Each row is a point. Examples show where two turns around zero, p and q, send a point. Write where each new point lands after one turn and then the other. Backwards means that the second turn is done in reverse. Each puzzle has new turns, and all numbers are rounded.
In the rows, zero is written as 128.

Turn p:
[137 166 109] => [136 168 114]
[123 140  90] => [127 144  91]
[184  92 172] => [181  92 175]
[116 136 110] => [118 137 109]
[ 80 106 159] => [ 79  99 150]
Turn q:
[105 206 141] => [109 207 118]
[135 101 101] => [134  94 110]
[150 126 133] => [150 127 134]
[122  79 136] => [119  84 149]
Where do these land?
q, then p: [165 208 139] => [163 210 131]
p, then q: [106 119 144] => [104 121 142]
q, then p: [118 102 114] => [120 100 117]
p, then q: [ 94  92 102] => [100  86 105]
q, then p backwards: [158 120 140] => [159 121 139]

Turn p:
[167 104 120 102 137 109] => [173 109 122 100 133 123]
[135 139  60  97 132 149] => [135 132  58 110 121 158]
[169 145 147 117 148 101] => [171 151 143 112 151 114]
[149  92 122 111 132 205] => [134  88 129 124 128 208]
[ 98 141 149  89 135 105] => [104 146 140  82 129 107]
[ 32 136 140 207 138 139] => [ 27 124 138 195 147 101]
[137 150 146 151 103 115] => [137 153 148 153 111 113]
[138 117 141 150 100 102] => [144 121 147 148 106 100]
Turn q:
[153 123 108 146 112 135] => [153 119 105 143 116 135]
[ 75 192 105 148 173 105] => [ 64 173 117 174 169 111]
[158 110 188 132 143  86] => [165 118 181 119 144  81]
[ 63  92 127  91  72  81] => [ 67  97 124  83  72  80]
[195 148 123 133 127 180] => [194 154 116 136 130 178]
[ 98 114 156 131 110 130] => [107 114 159 125 104 127]
[132 138 116 108 147 141] => [126 143 117 114 148 144]
[150 107 101 136 140 165] => [149 106 105 131 142 168]
Where do these land?
p, then q backwards: [141 135 156 139 187 116] => [143 132 146 124 191 115]
p, then q: [120 165 105 105 109  95] => [119 167  91 124 111 102]
q, then p backwards: [167 174 161 100  87  91] => [155 176 143 108  90  69]
p, then q: [115 101 140 199 154 163] => [116  74 164 179 156 144]
p, then q: [122  90 107 113 116 109] => [132  97 107 100 115 111]
p, then q: [ 66 132 145 131 134 174] => [ 61 119 156 134 120 158]
p, then q backwards: [164  99  82 109 110 149] => [163  95  94 132  98 159]

Turn p:
[154 145  98 144 142 129 123 110] => [159 130 104 153 141 136 125 113]
[105 173 122 130 127 145 156 114] => [113 179 113 135 128 143 146 115]
[120 107 116 142 142  99 121 112] => [118 100 122 147 140 107 128 111]
[123 115 127 155 111 124  98 149] => [123 113 134 149 108 119  97 147]
[116 110 185 121 143 153 120 113] => [111 127 183 103 137 147 114 109]
[112 148  99 120 125 148 135 225] => [112 152  97 124 131 139 118 225]
[174 120 108 145 123  81 106 122] => [175  98 116 152 127  87 122 123]
[141 132 168  79 123 128 184 118] => [135 148 156  75 132 128 186 122]
[120 121 128 110 126 123 100 110] => [123 116 121 109 124 120 107 106]
[116 109 129 135 118 152 138 107] => [113 118 136 132 112 155 137 111]
Turn q:
[ 99 118  71 126 136 121 147 110] => [104 128  69 122 144 121 151 122]
[172 160 177  97 102 127 150 159] => [163 140 188 110  81 126 149 151]
[122 108 126 101 150 122 138 159] => [131 114 125 108 143 118 132 170]
[149 107 111 124 115 143 102  98] => [143 107 104 120 117 145 105  98]
[174 115 121 135 118 107 141 109] => [171 109 121 137 119 120 148 105]
[124 164 124 109 122 114 122 164] => [132 168 134 116 112 108 125 157]
[125 133 127 153 111 140 128 132] => [120 135 127 154 115 140 126 125]
[127 143 157 104 171 130 121 125] => [130 137 162  94 161 130 123 131]
[109 133 117 141 146 118  78 141] => [123 150 116 137 152 115  80 133]
[ 84 111 102 184 141 166 148 132] => [ 80 126  98 177 156 167 138 138]
[123 115 174 135  98 119 132  80] => [110  94 163 135 109 116 130  79]
Where do these land?
q, then p: [130 111 125 135 162 111 114 121] => [137 109 126 132 166 124 119 121]
p, then q: [ 95 129 151 129 113 142 124 135] => [ 94 139 144 123 112 121 113 131]
q, then p backwards: [114 136 179 114 125 156 134 133] => [112 101 175 132 123 153 132 138]
q, then p: [153 120  82 175  84 128 113 136] => [158 121  99 189  89 140 119 125]
q, then p: [103 186 155 130 124 129 143 131] => [106 188 149 120 124 112 136 119]
q, then p: [174 150 103 149  77 159  90 145] => [178 147 113 150  66 151  95 126]
q, then p backwards: [127 148 165 137 124 148 136 126] => [121 121 164 146 125 150 140 122]
q, then p: [109 117 127  91 143 116 129  82] => [107 106 110  90 147 119 144  96]
p, then q: [168  97 107 124 144  87 152 133] => [164  88 116 141 152 117 164 147]
p, then q backwards: [132 106 101 107 143  93 121 136] => [120  87 110 113 140 101 133 123]
q, then p: [102 107 114 116 169 140 151 130] => [100 117 114 116 168 146 139 149]

Turn p:
[173 177 117 125 146 124  92  83 172 125 164] => [188 149 119 146 115 109 100  90 180 146 164]
[ 83 128 153 169 134  76  94  82  89 140 118] => [125 120 107 158 137  81  80 110  52 127 122]
[ 85 157 139  87 108 162 152 150 106 154  98] => [ 71 150 119  98 137 176 117 132 120 163 104]
[160 149 104  80 168 147  97 162 152  92 139] => [180 159 144  94 152 157 116 150 180 111 144]
[162 108 185 107 148 152 107 164 152 117 156] => [165  97 188  84 121 124 119 144 158 143 117]
[ 82 105  91 151  99 148 149  80 153 124 176] => [ 77 108 135 175  98 138 119  89 139  90 174]
[166 104 105 157  90 116 160  91 146  95  78] => [135 141 107 168 103 113 190  99 135  90  83]
[122 144 170  96 100  85  89 146  94 156 173] => [123 115 107  64 102  86  76 146 110 154 144]
[148 152 111 177 102 100 109 161 168 115  88] => [141 153 109 177 119  93 135 177 160 126  89]
[104 147 139  96 120 120 192 165  98 128 128] => [ 73 163 138  83 134 135 159 144 107 147 136]
[153  81 122 165 152 150 140 121  77 119 135] => [159  91 141 140 120 151 169 133  76 111 142]
[ 99  85 100 125 169 156 156 131 130 170  82] => [ 98  92 122 148 198 172 157 122 120 128 115]
Turn q:
[120  71 132 134 107  97  99 176 163 112 107] => [112  81 121  97 135 119 155 165 163  80 103]
[176 137 174 167 112 111 141  89  95 152  94] => [152 125 190 165 115 105  92 116 107 132  76]
[167 186 110 158 179 161  96  95 153 157 114] => [110 170 107 183 174  93  78 125 141 172 119]
[158 160 185 147  91  76  98 153 191 147 157] => [160 161 173 106 122  77 123 187 200 119 113]
[ 81 168 130 122 160 175 129 103 124 144 139] => [ 91 159 135 130 146 144 120  96 124 177 169]
[ 91 135 180  80 109 149 132 118  92  67 111] => [ 97 163 170 102 111 179 131  98  99  73 146]
[ 91 105 105 123 192 127 157 150  95 141 143] => [120  99 112 126 155 122 177 115  77 155 167]
[174 104 158  90 134 149 133 174 105 165 146] => [179 116 147 114 176 159 117 174  98 125 135]
[106 158  77 171 126 157 201 142 165 109 131] => [125 141  93 184 104 159 193 110 165 172 127]
[156 104  84 126 112 104  90 145  88 130 123] => [130  95  88 121 106 115 101 166  91 111 112]
[122 139 109 128 104 178 109  85 110 129 134] => [110 130 117 140 108 161  73 106 130 145 144]
[ 97 109  90  89 106  76 144 113 129 145 110] => [138 113  96  66 100 117 147  99 116 136  97]
[125  87 131 129 131 103 135 121 153  67 155] => [140 111 116 130 114 113 156 107 154  66 156]
Where do these land?
q, then p: [144 121 192 144  78 149 183 164 133 103  86] => [128 140 199 143 104 155 161 123 126 160  54]
q, then p backwards: [112 123 125 127 190 148 121  78 167 187 138] => [119 153 149  99 181  99 132  93 165 191 133]
p, then q: [119 123 112 114 150  83 100 115  58 114 151] => [145 141  93 127 103 121 106 149  65 101 168]
p, then q: [155 168 103 161 162 162 164  92 135 161 109] => [155 114 138 184 135 121 116 108 142 202 131]
q, then p: [144 126 148 112 107  70  88 129 136  90 132] => [134 182 131  95 113  97 120 143 141  87 107]
p, then q backwards: [123 115  78 172 175 146 156 123 163 155 127] => [135 110 136 173 177 180 155 152 150 111 144]
p, then q: [ 79 155 134  98 143  84  84 144 107  97 143] => [ 95 174 111 100 129  97 106 170  96 101 157]
q, then p: [ 94 159 100 143 130 111 104  89 129 163 173] => [105 102  74 114 121  89  93 121 151 141 159]
p, then q: [131 107 173 121 100 119  70 168 101  77 160] => [129 141 139  85 117 151 109 185 113  53 106]
p, then q: [128 107 101 144 118 133 180 110 115 165 102] => [126  95 120 148 112 145 161  84 115 166 134]
q, then p: [ 97 125 107 103 132 130  86  91 125  88 147] => [117 147 115 124 108 131  82 108 136  83 166]
q, then p: [172 118 143 103 100 158 188 175 149 125 127] => [165 135 164 139 119 176 186 138 156 159 108]
p, then q: [167 117 148 122  79 170 141 188 145 139  69] => [116 120 128 115 163 191 168 129 149 143  51]

Turn p:
[158  77 111 117 111 127 126  83 139 111 126 107  98 147] => [149  84 149 127 116 116 108  95 129 106 139 105  79 142]
[ 68 133 140 107 128 160 107 148 138 137 164 143 160  74] => [ 65 137 100  90 124 157 136 124 168 151 129 145 157  93]
[123 168 186  99 139 164 125 185 129 186 125 129 128 127] => [113 169 138 112 130 163 186 160 125 201 146 135 143 142]
[118 113 115 113 116  87 132 123 116  99  83 119  93 164] => [130 112 131 128 131  99 120 141  77 106  98  88  96 141]
[104 189 139 134 130 134  89 147 153 141 189 148 160 108] => [ 77 181 115 124 122 120 118 147 182 146 156 152 173 128]
[146 117 132  95 122 113 149  85 138 107  99 143 118 141] => [150 129 125 105 121 111 130  90 107 107 108 117 100 158]
[122 125 140 137 141 124  79 148 129 204 131 144 147 111] => [123 113 126 125 106 123 122 153 149 206 126 153 165 130]
[167 100 108 123 180  88 106 129 119 155 165  85 102  88] => [175 103 133 108 148  84  97 142 146 165 176 135 109  77]
[137 125 130 140  81 141 120 111 102  71 118 130 121 127] => [120 136 166 130 107 149 106 112 114  76 112 105 128 119]
[148 100  75 127 149 126 142 114 118 122 136  76 113 177] => [157  81 117 158 165 121 106 126 113 110 171  93 102 140]
[110 152 140 146 122 131 155  94  95 122 113 134 142 135] => [122 139 133 147 136 127 139  92  93 110 115 134 161 128]
[138 125  97 151 132 137 158 114 132 116  94 138  72 145] => [142 126 129 168 138 134 113 120  89 113 111 143  72 136]
[115 163 124 147 115 141 118 142 159 113 124 117 187  84] => [119 166 108 141 131 146 130 124 188 124  98 115 166 103]
[119 125 121 156  76 107 175 126 136 105 143 131 141 129] => [124 129 112 160  93 119 155 122 131  68 123 125 132 111]
[124 109 192 129 195 141 106 165 142 161 129 134 121 147] => [124 109 162  98 172 127 167 170 141 181 129 167 130 154]
[149 128  99 128 112 127 162 137 103  97 110 170 145 145] => [156 136 104 129 112 155 117 135  95  76 113 136 137 146]
Turn q:
[129 141 166 138 122 126 130 113 111  91 131 123 124 101] => [123 123 161 120 115 126 127 140 117  98 150 140 129  93]
[110 125 125 101 126 113 107 126 147 125  63 128 103 138] => [121 125 126 108 126 121 138  97 134 111  72  89 108 115]
[157 107 148 151 128 114 119 155  87 130 117 131 142 118] => [131 125 148 137 101 119 138 153  89 143 105 160 134 127]
[156 109 163  95 102 114 110 142 139 148 128 157 108 103] => [147 116 155  90  89 139 140 120 158 159 106 145 126 117]
[128 124 126 113 144 172 113 149 137 168  73 150 128 104] => [ 94 127 131 106 149 176 129 109 121 155  72 133 123 128]
[114 125 156 138 105 181 124 135 114 187 148 109  94 131] => [114 137 163 162 138 172 158 121 145 174 147 131  88 132]
[166 139 167 130 121 140 120 149 153 145 125  97  99 151] => [161 152 169 132 134 149 141 162 153 136 107 113 106 133]
[109 103 162 112 136 115  97 151 145 100 153 112 107 136] => [121 101 153 124 114  94 118 161 160 142 128 100 109 112]
[122 116  67 102 159 105 128  80 116 102 150 103 125 107] => [157 111  77 130 140 104  90 103 101 133 161 100 140  89]
[112 175 110 132 154 138 123 153 139 105 147 142  99 172] => [109 164 106 119 139 114  95 153 148 109 140 114  81 154]
[129 123  62 121 124 130 131  53 145  97 138 129 195 104] => [150  89  89 139 152 132  79  77 110  92 159 126 196 129]
[101 139 116 214 119 139 159 135 146 102 135 105 135 142] => [110 134 114 190 168 114 145 159 139  75 141 156 126 133]
[105 134 144 159 156 120 194 150 124 106 118 131 167 108] => [ 86 137 107 119 149 118 164 171 107  99 142 149 171 119]
[109 115 121 112 127 126 182 139  98  97 134 167 186 212] => [103 109  92 109 104 108 154 152  94  95 161 107 145 222]
[179 131 108 136 144 112 103  80 113 225 145 171 109 130] => [185 163 137 109 152 126 123  60 112 196 128 178 113 158]
[148 116  83 114 101 107 129 114 130 111 130 123 118 113] => [166 115  91 138 103 130 115 108 132 118 125 128 134 110]
[103 154 155 108 109 125 105 151 131 139 139  98 139 106] => [ 99 150 161 144 104 134 121 129 154 143 131 105 147 106]
Where do these land?
p, then q: [125 116 148 162 118 135 135  95 114 146  75  89 106  93] => [144 128 169 127 156 140 173 103  93 128 116 159 135  87]
q, then p: [110 150 134 107 135  98 133 139 115 158 146 164 119  80] => [102 157  82 113  90 112 129  96 130 154 132 135 139 129]
q, then p: [135 112 147 162 119 179 132 131  87 117 121 129 120 101] => [102 113 152 117 120 172 135 134 103 122 123 176 127 106]
p, then q backwards: [109 160  81  83 112 139 127 173 121 173 135 127 138 109] => [124 137  80  80 144 139 166 170 102 140 158 111 123 109]
q, then p backwards: [164 173 102  96 142  91 104 160 117 131 102 171 147 130] => [137 161 121  91 113 104  99 112 123 115  98 198 142 103]
p, then q: [129 104 171 158 124 163 101  87 149 136 109 127 155 129] => [133  96 169 107 171 128 168 109 137 109 115 119 143 154]
p, then q: [117 184  98 118 123 110 177 152 147 121 146 150 154 107] => [120 170  66 139 124 140  84 121 133  89 137 143 142 128]
q, then p: [120  83 151 151 152 139 103 119 170  79 117  92 118 154] => [157  89 160 106 166 110 145 174 143 124 100 124  98  99]
q, then p: [125 119 168  96 124 141 131 119 141  86 137 102 111 150] => [130 118 155 109 136 132 161 145 153 118 152  98  98 102]
p, then q backwards: [ 79 171  90 101 137  97 150 160  93 146 125 175 146 150] => [131 135  72 131 173 114 180 167  89 115 119 136 174 125]
p, then q backwards: [153  86 143 144 155 152 140  77 100 140 122  80 145 103] => [137  90 139 120 114 133 107  47 151 151 127 116 123  96]
p, then q: [108 131 131 147 156 128 115 140 152 105 181 105 111 150] => [102 124 118 113 148  78 119 163 165 139 142 130 121 116]
p, then q backwards: [145  97 116 128 129 148 104  72 164  90 133 133  93 165] => [109 136 131 141 113 160  71  96 139 109 129 167 113 179]
p, then q: [141 175 114 129  88  96 113 135  93 154 134 137 142 140] => [124 161 145 180  87 125 113 124 123 121 136 139 160 150]
q, then p backwards: [161  92 173 152 126 151 156 110 116 176 103 115 123 129] => [141 113 187 142 153 160 165 148 109 149  94 117 117 141]
p, then q: [126 105 113 138 145 129 133 152 182  92 159 119  89 162] => [124 117 102 116 139  92 127 175 168 125 122 124  72 112]
q, then p: [129 117  96 104  91  79 122 154 116 127 131 161 159 124] => [129 116  98 150  70 119 112 115 129 109 109  92 148 153]
